Rows are points. Before rounding, the points of a table are all equally far from one centre. They may lie mostly on one side of it. Where is the centre, to within rounding?

Points:
[[-43  18]
 [-45  27]
 [-43  53]
 [-44  47]
 [-44  25]
 [-38  66]
 [-45  44]]
Centre: [20 36]

Points:
[[-29  31  44 -49]
 [ 17  40  69 -14]
 [ -5  71   6 -47]
 [ 40  35  32 -73]
 [-38  29  28 -44]
 [ -9  54  29 -64]
 [-13  48  50 -50]
 [-19  52  36 -53]
 [ 12  43  51 -65]
 [-16  58  29 -54]
 [  2  33  58 -60]]
Centre: [ 16  21  14 -24]

Points:
[[ -5 -49 -64   0 -18 -76 -43 -15]
 [-12 -31 -58 -33  40 -33 -50  13]
 [-13 -29 -47  44 -40 -64 -51 -19]
 [ -8 -29 -75  -5   6 -64 -68 -11]
 [-58  -9 -20   7 -33 -77 -49   2]
 [-33 -60 -32  34 -11 -12   7   1]
 [-34 -53 -75  49 -19 -10 -37  -8]
 [-30 -53 -95  -4 -52 -48   3  -7]
 [-20 -32  13  30 -67 -37 -37   8]
 [-42 -56 -57   5 -36 -19 -50 -59]
 [-17 -51  -3  -7   7 -39  -3 -20]
 [ 10 -11 -27  15 -12 -69 -73  13]
 [-33 -30 -30  36  -2 -41 -39 -42]
 [ 32 -73 -51 -26 -20 -34 -32  12]]
Centre: [-15  -3 -46 -15 -37  -8 -29   2]

Points, 17 rows:
[[ -9  -8  33  19  65 -47  23 -65  30  15 -34]
 [ 13 -27  26 -18  46 -13  25 -38  16  10  24]
 [ 14   4  10  44  56 -50  39 -44  -6  21 -23]
 [-41  17  52  11  44 -42  17  -2   1  30 -30]
 [ 53  15  44  45  18 -35  57 -47  16  29 -39]
 [-30  33  95  21  19 -28  68 -20  21  13 -24]
 [ -2   5  61  57  63 -29  55  36  39  -7  -9]
 [ 25 -22  68  14  57 -43  75 -22  14 -28  -5]
 [  1 -28  81  26  73 -32  53 -26  17  26 -19]
 [-12  18  44  22  24 -38  63 -19 -11  47  -1]
 [ -3  21  37  75  32 -65  18  13  42  11 -25]
 [-19   1  65  16  82 -43  17 -18  25 -13 -22]
 [ 23   6  10   7  24 -25  26 -59  -1  22  11]
 [ 41  -7  57  16  32 -55  18 -51  31  -4  17]
 [-14  29  33  68  56 -27  10   1  30  35 -21]
 [-27 -26  60  58  70   0  -4 -46  23  -2 -48]
 [-27  14  82  38  68  -2  52 -31  11   2 -50]]
Centre: [ -5 -13  43  38  10 -10  33 -19  25  -8 -20]

Points:
[[ 32 -10  19  -9  50 -14  -3 -49 -66  70  31  24  27  25]
 [ 66  -6 -17   2  67 -20  24   2 -36  51  52  59  16  67]
 [ 61   3  22  74  72   1  21 -40 -10  44  30  40  12   0]
 [ 34   3  10  42   3 -22 -26 -15 -13  64 -11  -2  22  47]
 [ 33   8 -14 -16  50  38 -11  -1 -35  75  30 -24 -15   0]
 [ 42 -12  17  11  42  34 -22 -19 -41  58  38 -14  27 -26]
 [ 42   5  -1   9  62   9  48 -24 -28  80  -7  -5  21   6]
 [ 78 -12 -38  30  50   1  -6   5 -24  90  -9  18   0  -6]
 [ 58  -8   9  32  63   8 -18 -47 -34  81 -19  22   6 -14]
 [ 27 -10   0  52  35  -4   6   1 -16  92  14  37  23   7]
 [ 48 -26  45   0  58  13 -17 -40 -39  31 -38  24  45  14]
 [ 43   6   7  23  31   5   5 -31 -47  95  16  34 -12 -19]
 [ 14 -27 -24 -13  51 -11 -16 -31 -58  48   6   4  27  57]
 [ 53  13  42  46  79 -12  21 -15 -14  63  14  -8  20   8]
 [ 67 -19  16  49  27  -1 -12 -13 -20  82 -13   7  17  40]
 [ 71 -39 -31  18  65  20 -30 -15 -23  74   7  17  31  15]
 [ 43 -33  37  40  14  -7   4   5  15  50  19 -11  43 -11]
 [ 10   5   7  21  18  28 -21  23 -19  78   3  10  17   7]
 [ 82  18  25  36  56  28  -8 -24 -14  58   1  19  40  28]
 [ 48  -7   2  34  33 -21 -27 -57   0  77  -9  41  26   5]]
Centre: [ 48 -11   3  -1  41  -8   0  -9  -8  12  12  26 -13  12]

Points, 24 rows:
[[ 14  11  55  25  -4 -51 -17  24 -14  63 -21 -41  65  16 -53   1 -11  20]
 [-33  24  40   8 -52 -48 -43  44  30  46 -17  -9  35  -1 -38  -9  34   9]
 [-14  30  61  65 -14 -27 -42   8  55 -38   3  13  54  -6 -42   9   6  57]
 [-21  83  67  10  26 -15 -44  16  64   7  28  37  55 -17 -34 -50  -7   0]
 [-19  36  19  -3  -8 -21 -21   1 -27 -39 -43 -18  57 -16 -20 -46  23  12]
 [-39  12  44  45 -31  16 -26  36  46  22 -12   5  69  33 -76   8 -48   7]
 [-14  20  57  28 -27   4 -67  24  37 -37   4  47  25 -11 -19  -5  28  41]
 [-17  10  38   2  20 -12 -64 -15  17   7 -45  29  76 -49  -7 -14  46  42]
 [  4  15  29  11  34  -1 -67  23  21  -1  10 -10  33  72   7  -5  17  23]
 [-21  25  86   6 -14  -8 -30  16  30 -36 -46  12  64  -7 -60 -45 -14  65]
 [ -9  11  95  23 -24 -22 -51  29  56   3  31   6  28  -1   9 -45  11  52]
 [ -3  36  86  26   1 -28 -47   2  24  -9 -33 -31  80  25 -27 -25 -13   4]
 [  1   0  53  66 -28 -31 -20  34   9  30   6  29  54   6 -33  -2  45   3]
 [-12  23  42  30  -6  20 -71 -12  57 -20 -57  28  72  19  16 -27  31  28]
 [ -4  63  14  44 -34 -14 -42  20  24 -21 -40  27  61  34 -34 -22  25 -10]
 [-51  45  73   2  -4  11   6  44  11   9 -13 -12  15  52  13 -27  27  49]
 [-48  31  44  28 -17 -17 -53 -18  17 -21 -19  23  47 -29 -41   1  37  -2]
 [-18  32 -18  21  37 -18 -84   9  58  12   5  32  52   4 -44  13   5   7]
 [ 18   8  53  56 -14 -65 -49 -26  29 -14  17  40  66 -11 -23 -45  15  38]
 [ 25  23  22  75   7 -16 -16  68  78  25   5  13  30 -13 -45 -29   9  43]
 [-19  50  38  73  14 -13 -65   2   7  19 -33  39  48 -22 -24  21  -2  17]
 [ -2  22   9  50  -4 -50 -58  23  38 -15  33  33  69  27 -22   6   3  28]
 [-28  31  52  34 -26 -24 -51 -41  31  10 -21  71  34 -29 -28 -65  25  80]
 [-14  50  73  55 -41 -13 -39 -22  42 -38   3  47  29 -27 -40  28 -26  27]]
Centre: [ 10  22  21  -4  -6  -4  15 -24  44  29 -15  25  25   6 -12 -13 -22  34]

Points (29 x 24):
[[ 37 -30  55  -4  -5 -32  43 -32  77  -7   6  21   3  46  56  49  20 -23
  -10  27   0 -15  -9  14]
 [ 14   8  66 -14   7 -21  19 -34  73 -13  40  24  17  50  30  42   5  58
  -26  56 -13  -9   9  -4]
 [ 19 -23  51  -5   8  -3  30 -60  71  -5  31  45   1  56  37  65 -29  29
  -12  48   9 -42  -4 -27]
 [  3 -48  64 -18  -5  11   2 -46  82 -26  42  31  11  39  31  55 -26   7
  -20  44 -20  -5   2 -11]
 [  0 -24  74 -17  -9 -24  26 -22  66   7  23  26  27  61  41   6  -7  13
  -32  73  13 -10   6 -13]
 [ 18  -9  84 -21 -20 -16  33  -4  51  -8  10  15  -2  37  35  58 -11   6
  -31  67  -1   6  20  -1]
 [ 17  10  95 -12  -8  -4   5 -44  76 -17  42  12  -5  44  30  33   8  23
    1  13 -21 -16   7 -19]
 [ 22 -17  54 -32  -9 -11   3 -26  72  -3   2  17  17  31  69  44  10 -17
   -9  61 -12 -24  15   1]
 [  1  -4  50 -13   2  13  26 -46  54  -6  40   4  12  73  50  47  -9   4
  -26  24  10 -37 -12  15]
 [ 20  -2  72 -19 -12 -17 -18 -31  82  -1  48  23  17  39  51  28 -16  37
  -19  51 -27   2 -12  -4]
 [-11 -15  53   7  16  11  26 -47  71 -14  38  38   4  48   5  55 -10  15
  -35  40 -29 -20  42  14]
 [ 40 -17  70  -9 -17   3  15 -11  46   0  43  23   1  54  31  47 -34  -9
  -42  43  -1 -42  19  30]
 [ 33  -8  70  -5   9  -3  34 -15  78   6  19 -13  15  46  48  42 -28   9
  -23  28  -5 -14  18  -9]
 [ 15 -20  42 -38  -1  -9  -4 -22  55 -40  37  -7  12  47  21  45 -25  27
  -31  38   9 -41  26 -17]
 [  3  -8  66  -7   3   0  23 -27  71 -43  27 -10  -6  61  45  46   9  23
  -19  47   0 -13 -14  -1]
 [ 10 -30  44 -22  -1  10  28 -42  50 -33 -15  24  -6  63  46  60 -16  19
  -25  56   8 -16   8  10]
 [ 22 -10  37   4  -3   5   9 -16  72 -15  30  48  13  60  67  47  -9  24
  -38  47  26  -1   2  19]
 [ 22  -2  58   7 -22 -12  17 -23  89 -45  22  34  19  55  26  42 -37  43
    1  62  -8 -31 -15 -27]
 [ 28 -19  51 -17  15  -1  16 -31  53  -7  -4  13  23  64  48  72 -16  39
  -30  45   5 -28 -13   8]
 [ -4 -23  60  -6  19  18  11 -44  55  -9  14   6   6  38  60  65  -5   9
  -32  45 -13 -44  18   9]
 [ 34   5  69 -23 -24  14   1 -44  42 -36  27  19  22  57  28  36  -6  20
   -1  29   8 -17  26  -2]
 [ -5   0  51  -9 -33  -7   2 -54  69 -24   7  16  -3  18   5  62  -3  39
  -43  35  46 -14   0   7]
 [  7 -53  59  -7  -5 -20  30 -40  76 -32   6  22   4  31  41  40  -6  15
  -41  69 -15 -31  14  19]
 [ 33  -8  74  -1  17  19   8 -13  66 -15  30  -3  -1  46  37  24  -2  39
  -62  31  12 -24 -13   7]
 [ 17   3  76   6   7   3 -15 -37  63 -12  33  23  21  12  43  59  -9  28
  -29  58  11  -2  28   0]
 [ 13 -25  90  -4 -20 -34   8 -40  46 -35   7   0  11  51  24  49 -24  -6
    2  48  -1 -10  19 -21]
 [-18   0  78  -8 -25   2  31 -23  48 -31  18  15  20  12  42  58   0  25
  -43  46 -30  -2  -5   5]
 [ 35 -37  49 -12 -31  11  35 -55  43 -12 -14   3   4  37  38  62 -12  31
  -25  29   2 -24   9 -19]
 [ 30 -18  69  18  15 -15  -6 -38  85 -34   7   6  15  60  42  34 -51  16
  -28  17 -19 -34   0  10]]
Centre: [  7 -11  33  14  -3 -16   1 -15  38  -4   5  36  -6  19  11  18 -12  10
 -12  26  -8 -24 -13  -4]

Points, 31 rows:
[[  7 -46  18  -5 -42 -26 -95 -50 -13  15 -11 -18 -13  24  16 -18   1  21
    0   3  -4  13 -25  -9]
 [ 13 -45  16  11 -12 -31 -33 -50   3  17 -44 -45 -55  29   2 -32   1  27
   -5  10  36  34 -15  -6]
 [-17 -43  38 -31  -7 -14 -75 -39   8  24 -27  -7 -17   1  12  19  -3  17
   -1   0  39  12 -25   8]
 [ 25 -39   2  21 -19 -26 -67 -47  10  49   9 -21 -45  39   5 -24   9  30
   24   4  32   1   1  12]
 [  5 -33   9  15   6 -32 -72 -32  19   2 -23 -19 -50  29  18 -38   2   4
   19  23  27   0 -12  -5]
 [ 27 -23   9 -20  -9 -45 -39 -19 -21  24 -19  -9 -61  20 -13 -13  33  19
    5  15  48  25  -4 -20]
 [ 16 -59   5   0 -26 -19 -64 -39   6   2 -11   9 -41  36   5 -31  21  24
   -4  -4   6   5   1 -12]
 [ 31 -44  35   5 -11 -25 -70 -44  -2  16 -22 -43 -30  48 -15 -23  -4  26
    5 -11  31  -7  -9   3]
 [  5 -23   7   6 -22 -42 -74 -25   3  48 -28 -46 -14  31 -12 -16  41   3
  -30 -16  25  35 -37 -21]
 [ 20  -4  31  50 -13  -5 -61 -31   8  10  -3 -24 -35  33 -15   6  11  19
  -26   5  42  23  -6 -23]
 [ -9 -31 -24  14 -32 -25 -43 -36  16  28 -18   0 -28  41  19 -45  -4  45
   14   5  49  20  29 -18]
 [ 25 -44 -13  12  -2  -8 -46  -6   2  18 -32   6 -47  38  16 -26   3  19
  -18   4  14   0  -7 -11]
 [ 23 -59  12  20 -15 -36 -81 -44  -7  41 -13 -10 -23  24  -3 -10 -12  25
    8  14  20   6 -31  -1]
 [ 25 -53  13  17 -24 -32 -68 -32   7  17 -16 -10 -62   5   8 -54 -10  26
    3  -9  44  -2  -9 -27]
 [  7 -41  35   9 -14 -26 -44 -53  23  42  -2 -12 -32  44  19 -23  18   7
   16  20  28   1  15   3]
 [  9 -43   7  51 -14 -37 -73 -25  20  13 -16  -1 -52   7   0 -30  21  19
  -10  12  35   2 -11  -7]
 [  6 -65   1  14 -15 -51 -67 -24  -6   3  -3 -12 -49  25  -4 -36  -2   1
    6  15  35  23 -19  -3]
 [ -4 -37  26  26  -6  -3 -50 -13 -25   2  -4 -70 -32  25  28 -10  12   7
   -7   3  29  32  19  -6]
 [ 15 -28   1   9 -28 -16 -59 -58   4  13 -19   0 -30  54  -3 -39   9  -4
   11  -7  19  26   8  -5]
 [ 11 -33   8 -10 -12 -34 -57 -37  -7   1 -31 -17 -65  32   2 -53 -12  -8
   -8  11   4   3  -5 -15]
 [ -9  13   8  21  -3 -58 -78 -36   7  28   4 -28 -59  30   3 -43   9   0
   12   4  14  17  -3  -9]
 [ -3 -58  -3  10  10 -15 -53 -35   0  15 -36 -14 -20  43   0 -16  13  25
   11  25  32  25   3   1]
 [  6 -41  26  21 -27 -26 -53 -39  46  35   0 -39 -44 -12  20  -8 -41  43
  -28  13  -1  16  12  14]
 [  6 -40   9 -10 -20 -48 -62 -13   7  17 -34 -18 -51  28  -3  -8  13   8
   32 -19  34   1  -8  -8]
 [ 26 -50  -7   4 -35 -30 -45 -15   2  18 -10  -2 -54  28  21 -42  -2  15
  -18   0  40  26 -25  15]
 [ 15 -36  21  -5 -52   2 -44 -32  17  39 -27 -36 -53  34   2 -57  20  14
  -11 -29  41  18 -21 -17]
 [ -9 -36  12 -27  -7 -31 -78 -22  -8  27 -11 -15 -27  40  22 -34 -22   5
  -13  25  26  32 -21 -21]
 [ -2 -17  22  17 -36 -31 -77 -22  10   1 -18 -29 -65  22  -5 -42  16 -19
    4   7  15  28  -2   7]
 [ 29 -46   9  14  -4   7 -79 -29 -20  36 -19 -21 -36  30  -8 -15   7  22
  -13  28  -4   6 -17 -10]
 [  4 -23  20 -20  10 -31 -68 -31 -15  10 -13 -13 -44  40  11 -29  17   2
   10   2  35  11  21  -8]
 [-12 -26  32 -25 -17 -34 -51 -69   7  19 -11 -18 -60  28   0 -21   2  35
   -9  -5  10   4 -18 -33]]
Centre: [ -8  -8   4  -2 -22 -13 -26 -16   4  27   6 -32   1 -20 -22 -37  -4  16
  -5   2  18   2  -6  -5]

Points:
[[-42  41 -63  20 -12 -40 -14 -40  71  24   5  27  10  -2  25  31  -9 -13
   46  11  33 -34  24  35]
 [-45  61 -74   9  11 -48  21 -24  56  21  58 -33 -11   2  30  19   9 -27
   38  -9   5  -9 -14 -15]
 [-38   4 -55  61 -17 -54  -9  -7  57  28  -8   1  25 -13  48  29 -29 -35
   31 -28  45 -30  12  11]
 [-25  17 -79  35   8 -29 -48  -4  29  49  58 -22   5   7  44  30  -8 -35
   36  32  61 -11 -25  34]
 [-56   2 -67 -23  41 -15 -37 -51  42  31  22 -21  17  27  -2  10 -36 -22
   43 -11  79 -20  23   4]
 [ -8  66 -60  39 -30 -54 -54  14  40   9   7  17  13  16  35  -2 -14 -22
   45  41  46  14  11  -4]
 [-45  29 -49  21  48 -25 -41 -11  92  26   2   1  44  10  34 -20  14 -20
   23   3  37  -1   1  38]
 [-22  31 -68  43  24 -58 -28 -25  40  13   3  17   0 -15  19  -6  34   2
   50  31  68  20  39  31]
 [-32   6 -48 -33  -3 -21 -21 -27  24  -8 -24 -60   9   9 -16 -14   9 -64
   58  -5  34 -25  -6  11]
 [-28  22 -52  38 -48 -16 -38 -20  29   4   7  -6 -22 -27  -1  24  25 -49
   31  17  57  19  -7  29]
 [-46  57 -36  -6 -32 -38 -25 -21  67  21  48 -33  41   0  16  -1 -20 -36
   29 -26  58  -2   2  12]
 [-49  48 -51   2   0 -48 -39 -38  48 -11  32  11  40 -30  21  26  27 -31
   24   3  68 -17  33   0]
 [-59   7 -45   8 -27 -52   4 -16  55  68  39  -4  54  26   6  -7  38 -33
   42 -18  19 -34 -33   6]
 [-48  31 -63  30   1  -8  -7 -22  60  15   7  23  12  -7  -5  16   1 -49
   51 -16  34   2  11  39]
 [-24   8 -32 -22   2 -59 -29 -30  57  13  26  -2  -7 -11 -10  31   6 -27
  -15  25  72  11  49 -12]
 [-40  28 -36  54  22 -72  -7 -28   6  14  23  15  -7 -14 -23  -9  18 -12
   48 -18  39  50 -11  12]
 [-11  20 -95   7  12 -72 -30 -15  43  31  39 -29 -19  25  62  13  24  -2
   19  15  46 -34 -27  -2]
 [-53  40 -65  15  -7 -24 -66 -25  44   6  16  13  32   5  64  -1 -20 -28
   52   1  30  13  22  20]
 [-61  -2 -20   5 -13 -51 -70   0  46  50  20  11  22  12  24  42  26  -3
   79   2  43  -2   8  12]
 [-64  31 -75  -4  23 -37 -63 -38  17  40  29 -29   7 -31  18 -20  -2 -50
   59 -16  19   2  31 -40]
 [  6  27 -58  38  10 -45 -44   8  42  25 -21   9  40 -11 -19  -9   0 -15
   53   9  86 -22  13  27]
 [-27  59 -52  -3  12 -10 -34 -11  81  27  -8 -21  20 -28  29  12  13  26
   50  -7  48  33   8  15]
 [-33  30 -39  16  13 -22   5 -35  -8  34  14 -37  53  15  46  43   4 -51
   30   1  56  -4  67   6]
 [-68  34 -17 -14 -15 -21 -65 -36  30  33 -17  48 -15  14   0  -8  26   0
   43 -36  55 -32  32  -9]
 [-51  34 -12 -22  10 -40 -40   0  42  21 -14   1  50  49  45  16 -17 -41
   55  10  56 -10 -15   9]
 [-33   0 -60  12   1 -57  13 -28  27  23   6  25   7  20  15 -10  14 -38
   87  -8  14  35  13  12]
 [-25  31 -46  41 -27 -28 -28 -12  69  22  -4  -9  13 -12  22  17  39 -40
   57  30  64  12  57 -14]
 [-17  24 -47   5  17 -23 -19 -29  34  19 -12  13  10 -24   1   9  -9 -57
   26   7  60  14  54  39]]
Centre: [-23   6 -16  18   5  -8 -14 -13   8  27  18 -12   8   0  22 -18   7   7
  24  13  33 -20   2 -25]

Points:
[[ -9  42  43  34  -8 -21 -35 -35  -3  20  -4  -1 -42  15  12  32  -8  -6
    0  28 -22 -56  35  45]
 [ 16  17  80  26  28 -54 -29 -27  -8  23  15  -8 -11  16  40  54  31  -1
  -26  20 -46 -59  28  13]
 [ 24  18  69  27  53  -9 -46 -33  -3   9  21  -6  -3  52  13  25  17  25
   -1  22 -33 -39  10  40]
 [ 40  12  95  37  19 -41   6 -18  -9  25  30 -40   2  16  -6  33   9  14
  -15   4  -8 -38  15  28]
 [  5  22  25  14  48  -6 -38   8  16  18 -20 -46   4  60  14  25   1  14
   21  17 -24 -60  30  22]
 [ -1  11  85   1  22 -20 -35 -30  23  39  -7 -46  12  62  12  19  31 -11
  -18  33 -11 -48   1   7]
 [ 17  24  63  31  40 -40 -19 -31   1  -6 -16 -22 -10  10  26  43  34 -30
   24 -15 -45 -41   5  42]
 [ -6  -3  63  21  22  -3  -9 -59 -15   9 -11 -59 -29  28  26  32 -23 -15
    0   9 -14 -46  43  37]
 [ 56   6  69  19 -18 -29 -37 -40  35  13   7 -17  -1  37  12  54 -21  -6
   13  -3 -34 -48  39  14]
 [-31  20  37  27  16 -19 -58 -21  13  12 -19 -32 -36   3  11  42  13  19
    0 -20 -28 -22  31  22]
 [ 13  41  62   8  37 -31 -28 -54  14  21  35 -13 -18  39  -4  43  14  -9
  -17  22 -36 -11  25  19]
 [-14  19  33  -5  45  16 -38  -4  23  -7 -14 -37   5  27   0  30  -3  -1
   15  31  -6 -70  32  30]
 [ 36  35  46  21  53  -9 -21 -48 -10  -1  22 -44 -27  30   6  63  -5 -14
   20  20 -40 -48   1  27]
 [ 43  24  66  25  25 -42 -38 -58  30  20  20 -34   5  52  20  32   0 -10
   36   0 -34 -55   9  -8]
 [ 18  25  72   9  43 -26  -2 -48  17  14  20 -36 -26  28   1  44   8 -19
  -13  39 -26 -58  25  35]
 [ 27  29  52  38  69 -28 -22 -21  -3  36  10 -19 -21  36  32  10   4  30
  -18  -3  -3 -41   4 -32]
 [ 25  16  69  13  32 -24  -2  -7   0  35  16 -26 -20  68  24  71  -4 -12
    7   4  25 -34  11  -8]
 [ 17  27  65  32  27 -44 -12 -56  19   8  25 -35  -8   3  26  41  22   1
  -15   5 -52 -45  48  34]
 [ 19 -21  25  25  -4 -17 -21  -8  18  52  11 -62 -13  56 -10  16  14   2
    0   3 -22   0  33  25]
 [ -5   5  74 -11  59 -14  28 -24 -17   8  -9 -45  -7  29  28  39  32   5
   16   3 -71 -50  14  12]
 [ 12  24  79   3  44 -22  10 -43  13  21   1 -60   7  34  16  63  25 -30
   -5   9 -25 -36   9  25]
 [ 10  20  43  40  27 -14  24 -43   7  36 -15 -30  -2  64  -4  32  15  -1
   26  12 -24 -77  20  23]
 [ -1 -11  26   9  40 -24   2 -18  -1  38   5 -25 -25  44 -24  41 -19   4
    4  26 -16 -60   3  30]
 [ 28  21  40  12  13  -1 -54 -58 -14  23  25 -47   1  52  24  51  16 -28
    4  -1   3 -41  64  21]
 [ 36  18  57  19  25 -11 -22   1  37  33  25 -13  16  18 -15  33  55  27
   26  -5 -48 -44  47  14]
 [ 30  19  45  24  21 -40 -38 -41  -8  42  12 -40 -15  28 -16  17   1   4
    2  32 -14 -82  28  34]
 [ -9  48  35  40  22 -16   2 -17   4  21   4 -18 -13  47  -2  31   4  -6
  -28  32 -30 -57  29  15]
 [  9  11  74  31  59 -24 -18 -50  11  10  21 -17  -9  33  15  31  21   6
    7  24  -5 -69  41  33]
 [ -8   4  50  31  30 -36  -7 -25  24  18  -2 -51 -28  17   7  41  -6  -3
   15 -16 -37 -51   4  40]]
Centre: [ 27   5  27 -11  -5  -5  -4 -31  -5  10   5 -22  -8   8  32  23  30  14
  13  13  -8 -35  10  -6]
